Each row of a before or after table is a point. One or more steps were done to the points. Then noise was added and the rows were shuffled. The steps act on columns, c1 being the first. Name the steps. A step turns or swaps two columns, mirrors them in a line or flattens them onto one, adds a multiple of one to another, or multiplies or shifts one. Angles are multiples of 10 degrees, from the lower column toward the higher: turns from -170 to 170, lines from 10 to 170 but not 90. Use the fewest steps. Two steps may share a column if one is a turn and the other turns, adds or multiplies; they go together, in the order done. Otherwise the lowest column goes first.
In the rows, zero is written as 128.

Before, 9 rows:
[[166  85]
 [187 109]
 [ 85 126]
 [143  90]
 [ 90 153]
 [144 142]
 [190  99]
 [114 129]
 [176 167]]
After, 9 rows:
[[129 133]
 [141 143]
 [120 109]
 [131 145]
 [129 128]
 [162 181]
 [124 116]
 [118 110]
 [114 103]]
Steps: flatten c1 and c2 onto the line at 60 degrees

Before (13 x 4):
[[124 155 124  95]
 [161 107 145 148]
 [140  81 122 156]
 [ 82 172 125 102]
 [132 117 161 100]
 [ 67 151 124 112]
 [ 76 154 142 104]
 [132 108 157 146]
 [ 70 161 120 109]
 [145 108 123 152]
 [120 157 156  55]
 [134  96 122 123]
 [142  82 120 113]]
After:
[[ 91 117  86 107]
 [ 85 142  99 103]
 [133 121 102  93]
 [ 74 118 103 109]
 [129 161 143 149]
 [133 129 170 156]
 [ 73 123 109 112]
 [144 161 136  98]
 [152 146 149 152]
 [138 128 147 152]
 [142 153  99  53]
 [145 137 173 113]
 [133 130 162 125]]
Steps: add -0.3 times c4 to c1; turn c2 and c3 by -100 degrees

Before:
[[109 124 136 148 119 115 118 131]
 [134 132 116 135 131 148 129 126]
 [ 96 133 139 115 131 112 115 126]
 [133 117 120 150 132 125 128 148]
 [140 128 121 151 120 114 126 154]
 [114 129 138 143 136 112 129 136]
 [123 123 135 152 138 127 125 130]
 [134 117 135 143 138 119 126 130]
 [126 102 130 119 129 169 108 136]
 [130 112 124 129 122 117 100 125]
 [123  69 124 142 123 137 122 131]
 [138 126 121 120  98 132 129 140]
 [108 134 122 139 135 113 122 139]]
After (13 x 8):
[[109 119 126 120 150 110 118 123]
 [133 120 149 132 150 140 131 125]
 [123 122 124 140 149 131 128 120]
 [106 127 140 135 139  92 124 128]
 [132 110 125 118 128 132 100 133]
 [132 146 133 131 135 160 130 139]
 [ 95 122 121 133 114  90 113 121]
 [124  89 132 121 143 245 122 129]
 [141 117 156 115 152 102 125 123]
 [139 130 140  99 122 141 129 126]
 [113 118 128 139 144  93 126 119]
 [136 112 126 137 143 130 126 122]
 [126 134 134 126 120 252 107 119]]
Steps: turn c2 and c6 by -40 degrees; multiply c6 by 2.5; turn c3 and c8 by -120 degrees; swap c4 and c5

Before:
[[123  92 157 114 185 136 108 102 108 120 143 125]
 [ 88 137 129 132 133 191 119 117 135 141 116 169]
 [119 163 157 138 105 151 128 153 169 124 192 142]
 [118 129 143 116  95 156 150 115 108 154  67 144]
 [128 119  93 121 103 110 154  99 138  82 152 161]
 [188 123 108 170 120 150 119 143 162 141 119 122]
 [161 146 121 128 140 150 113 103 112 112  83 146]
 [134 158 116 132  97 113 100 131 114 152 143 134]
 [136 179 103 131 133 142 127 193  88 115  93  78]
 [149 125 118 103 120 129 112 114 138 111 123 110]]
After:
[[141 154 124 141 106 148 115 134 116 103 143 131]
 [145 131  91 139 160 181 153 186  89 137  93  77]
 [126 145 133 126  95 110 148 122 140 176 150 161]
 [249 105 116 176 100 133 115 147 163 115 115 122]
 [111 117 126 150  75 168 146 134 169 132 191 141]
 [ 49  73 133 141 127 157 126 119 138 114 116 169]
 [122 109 146 124 198  96  92  95 108 137 143 125]
 [111 102 138 127 109 137 151 111 109 102  67 143]
 [170 127 132 110 114 128 112 123 135 146 126 111]
 [193 114 137 139 153 152 120 111 109 145  84 144]]
Steps: multiply c1 by 2; add 0.5 times c2 to c7; turn c2 and c6 by 70 degrees; flatten c3 and c8 onto the line at 120 degrees; shift c4 by 10; add -0.7 times c9 to c5; multiply c10 by -1

Before:
[[139 121 103 159 124 126 118 123  97 140 138 154 156 115 151 112 147 124]
 [106 134 109  89 151 132 145 136 107 116 161 135 128 140  77 136  79 116]
 [110  60 128 142 173 148 134  85  99 148 123 159  71 119 148 196 150 130]
 [129 119 100 129 122 101 145 131 102 156 116  88 161 129  93 140 143 111]
 [112 136 125 131 135 133 119  92  94 164 133 133 149 129 165 136 153 122]
 [133 144 117 136 139 135 135 134  98 140 165 158 154 146 164 247 141 164]
 [131 147 123 156 128 143 118 131 145 162 160 155  80 128 145 109 144 131]
 [105 138 120 160 122 121 113 117 108 160 124 132 156 137 147 140 137 187]
 [107 119 141 139 124 146 109 135 100 156 133 130 168 128 114 135 138 115]
 [124 139 124  93 132 139 125 129 173   7 148 147 157 120 161 116 147 111]
 [106  92 110  91 134 124 144 135 131 156 164 155 135 137 117 123 149 112]
 [216 144 126 127 125 120 110 133 156 141 136 162 165 173 160 109 143 116]
 [143 128 136 148 135 107 131 139 114 128 166  94 133 137 140 111 123 150]]
After, 13 rows:
[[144 129 134 151 135 147 133 131 112 127 161  91 134 108 140 148 123 147]
 [125 138 125 113 131 117 126 159 179   8 139 148 156 121 160 149 148  94]
 [215 147 137 115 127 133 111 154 167 143 151 137 165  91 162 106 144 127]
 [110  60 114 131 174 113 134  65  99 148 138 165  71 193 148 102 151 142]
 [112 136 128 122 135 122 119  86 125 164 134 136 150 134 165 125 153 129]
 [133 147 122 131 129 113 119 127 121 161 150 156  81 112 143 153 145 156]
 [106 121 106 117 124 122 109 129 117 156 135 137 166 132 113 128 136 140]
 [133 142 133 163 140 115 136 126 110 140 198 157 154 223 163  81 142 139]
 [128 118 167 109 122 130 145 127 116 157 122  88 162 138  93 116 143 130]
 [106 134 138 116 151 112 144 125 106 116 164 141 128 129  77 133  80  89]
 [140 121 148 126 123 113 117 113 115 142 127 150 156 119 150 151 147 157]
 [105  92 145 112 135 119 144 135 130 156 162 162 134 121 117 140 150  90]
 [105 139 140 186 123 126 113 115 128 159 132 139 155 132 146 113 138 160]]
Steps: add -0.3 times c1 to c12; turn c3 and c6 by 140 degrees; swap c4 and c18; add 0.5 times c13 to c9; turn c8 and c9 by -30 degrees; turn c14 and c16 by -120 degrees; turn c11 and c16 by 30 degrees

Before (10 x 24):
[[110 103 110 147 117 169  93 123 158  93 191 130 183 192 148 158 133 125
  124 130 162 136 153 195]
 [120 151  96 156 151 170 113 132 150 113 160 137 160 161 135 154 113 142
  117 164 110 131 139 150]
 [152 121 194 101 129 127 111 143  94 114  73 144 114 120 192 140  97 134
  116 119 108 143 157 131]
 [157 109 188  71 139 129 114 149 135 118 103 136 158 106 195 130 109 161
  126 130 103 128 145 109]
 [146 146 153 123 121 154 156 100 133 132 139 124 124 101  72 116 159 151
  201  90 143 179 149 128]
 [150 128 179 100 126 120 121 161 102 107  77 160 179 123 158 131 119 143
  125 162 135 139 159 118]
 [149 140 140 100 141 103 152 117 130 150 127 143 122 127  59 142 173 113
  180 109 127 150 118 114]
 [106 139 109 141 114 162 110 130 126 103 204 103 156 158 126 143 157 131
  106 158 116 117 162 181]
 [141 132 179 118 124 123 113 166 123 121  64 130 137  89 189 160 123 171
  139 127 126  98 136 145]
 [137 164 149  94 135 147 145 157 114 150 125 133 122 130 107 102 156 106
  192  96 141 133 135 117]]
After, 10 rows:
[[137 150 165 106 139 149 142 151 112  98 124 138 100 131 111 107 169 109
  193  95 122 136 135 117]
 [142 133 164 129 120 121 117 169 125 136  66 129 120  91 185 155 129 175
  138 131 130 103 136 145]
 [106 121  52 160 111 159 112 139 123 150 205 102 127 154 128 142 156 137
  104 156 131 123 163 183]
 [143 135 156 127 118 156 154  93 133 116 142 123 126 104  69 116 162 148
  203  89 113 176 152 132]
 [152 138 193 104 128 125 112 145  94 148  74 145 112 123 192 140 102 127
  116 119 145 145 157 126]
 [109 106  41 183 113 174 100 134 153 151 192 129 115 193 150 159 121 124
  123 134  81 140 155 189]
 [147 131 188 159 123 118 123 161  99 149  78 157  80 124 155 124 117 142
  125 160 113 141 164 124]
 [117 156  74 167 152 166 107 141 150 150 160 136 136 164 134 151 127 139
  114 163 142 129 142 153]
 [154 119 153 113 143 103 146 106 130 110 127 139 105 123  61 145 177 114
  182 110 131 154 114 115]
 [159 123 204 128 138 130 111 155 133 150 102 133  65 105 193 131 106 159
  124 129 150 128 145 111]]
Steps: turn c2 and c17 by 30 degrees; add -1 times c24 to c3; mirror c4 and c13 in the line at 30 degrees; add -0.3 times c7 to c8; turn c10 and c21 by 160 degrees

Before, 10 rows:
[[125 151 120 157 247 135 121 147 127 129 141 125 132 133 147 113 111 179
  139 117 122 111 105 131 133 149 130 153 124 137 114 135 128 129  98 124
  128 128 127 153 113 107 146 172 133 133 123 132]
 [126 124 110 144  98 113 147 152 113 118 143 100 161 115 131 124 101 113
  168 110 150 141 108 108 111 166 114  91 121 135 128 132 123 119 131 103
  122 144 119 134 122 126 124 129 149 160  74 128]
 [127 138 176  88  91 118 104 138 134 145 146 104  58 116 137 106  84 111
  143 110 106 118 113 163 116  86 120 146  98 101 117  92  78 119 131 125
  150 119 129 161 123 116 116 137 133 169 160 130]
 [133 108 118  23 111 176  91 182 126  91 137 129 139 116  88 165 101 154
   45 154 143 111 187 122 127 176 114 154 119  97 115 119 130 180 116 149
  121 131 130  85  80 118 117 144 108  88  69 108]
 [120 177  94 151 126 203 105 131 127 123  92 133 149 134 132 102 115 144
  167 140 154 126 125 117 118 163 121 122  98  87 139 111 127 136 131 133
  156 113 129 166 146 159 120 153 109 123  66  90]
 [121 121 141 154  89 175  98 141 122  93 143 125 144 178 112 100 110 128
   60 108 133 113 135 172 111  32 117 132 119 200 124 117  97 159 127 137
  113 128 115  97 108 197 139 142 108 131 122 127]
 [ 99 126 108 156 117 154 112 131 133 121  72  93  65 109 132 105 100 120
  168 113 136 117 120 120 119 169 116 116 108  98 135  59 129 133 104 108
  203 140 121 167  91 138 112 148 120 145  62  79]
 [130 160  98 149 225 115 130 133 109  93  45 122 166 131 146 129 115 132
   86 130 138 133 140 123 109 181 115 111 135  89 130 135 117 120 132 109
  169 132 118 142 120 136 117 134 122 155  63 141]
 [126 120 101 119  94 122  92 175 131 121 146 138 133 145 146 196 135 202
  138 112  98 161 125 109 163 182 232 150 125  90 116 109 131 174 110 158
  119 144 115 163 108 123 168 132 112 119  75 117]
 [125 133 124 104 125 139  90 170 129 126 146 110  94 122  91 148  95 116
   65 134 151 107 127 140 213 148 143 149 130  82 134 142 120 126 108 116
  110 129 158 132 143 107 167 135 130 161 183 106]]
After:
[[129 160  96  45 174 115 124 133 113  91  44 122 165 131 227 132 114 128
  126 130 136 132 139 124 109 181 113 110 119  88 132 135 115 121 133 110
  170 135 117 140 122 135 117 135 123 154 156 145]
 [124 125 112  78 128 111 114 150 112 119 142 100 160 116  81 122 100 114
  149 107 150 142 108 107 112 169 114  87 140 136 129 130 122 118 129 105
  121 144 123 135 123 126 124 131 150 159 151 133]
 [123 133 119 163 102 140 161 169 129 125 148 108  92 121 157 145  97 118
   64 134 152 109 126 141 212 148 142 149 106  84 132 142 122 119 106 116
  105 129 159 135 147 103 165 134 127 160 111 105]
 [132 107 117 133  81 172 165 181 127  92 136 131 140 120 159 165 101 154
   47 155 141 112 188 122 128 177 117 151 118  98 112 117 132 176 116 150
  120 133 128  85  79 119 122 144 111  88 245 101]
 [121 176  93  44 147 205 162 133 129 123  88 136 145 134 103 101 116 147
  152 141 157 126 125 117 117 163 119 124 142  86 139 111 126 128 130 130
  157 112 128 165 143 159 119 153 110 124 153  89]
 [128 120 101  73 102 122 158 174 135 121 148 138 131 147 106 194 137 201
  149 113 100 161 126 109 163 182 232 151 114  90 118 107 134 171 110 158
  121 145 113 166 108 125 171 132 112 121 168 111]
 [124 121 143 143  63 176 161 139 122  93 142 124 145 180 143 100 110 125
   80 108 133 114 135 172 113  31 119 131 123 198 125 117  98 160 126 136
  113 127 115  95 105 197 137 137 108 130 111 118]
 [126 137 174 164 106 123 161 140 134 144 144 106  56 116  99 106  84 111
  143 108 106 116 109 165 117  86 120 145 144 102 117  96  77 117 133 125
  154 116 134 161 123 116 113 138 131 169 139 127]
 [125 151 117 107 218 137 135 147 127 126 140 127 133 133 201 111 111 178
  151 116 122 111 105 129 132 149 131 156 125 137 114 133 129 129  99 123
  126 126 129 151 113 110 143 170 132 133 106 134]
 [ 98 127 108  42 138 153 153 133 131 124  73  94  64 106  98 107 100 119
  152 112 138 116 117 119 120 170 117 117 137  96 138  58 128 123 104 108
  204 139 118 167  91 138 113 147 119 146 151  82]]
Steps: turn c4 and c47 by -130 degrees; add 0.5 times c30 to c4; turn c15 and c19 by 60 degrees; turn c5 and c15 by 40 degrees; turn c7 and c29 by 150 degrees; turn c34 and c48 by -10 degrees
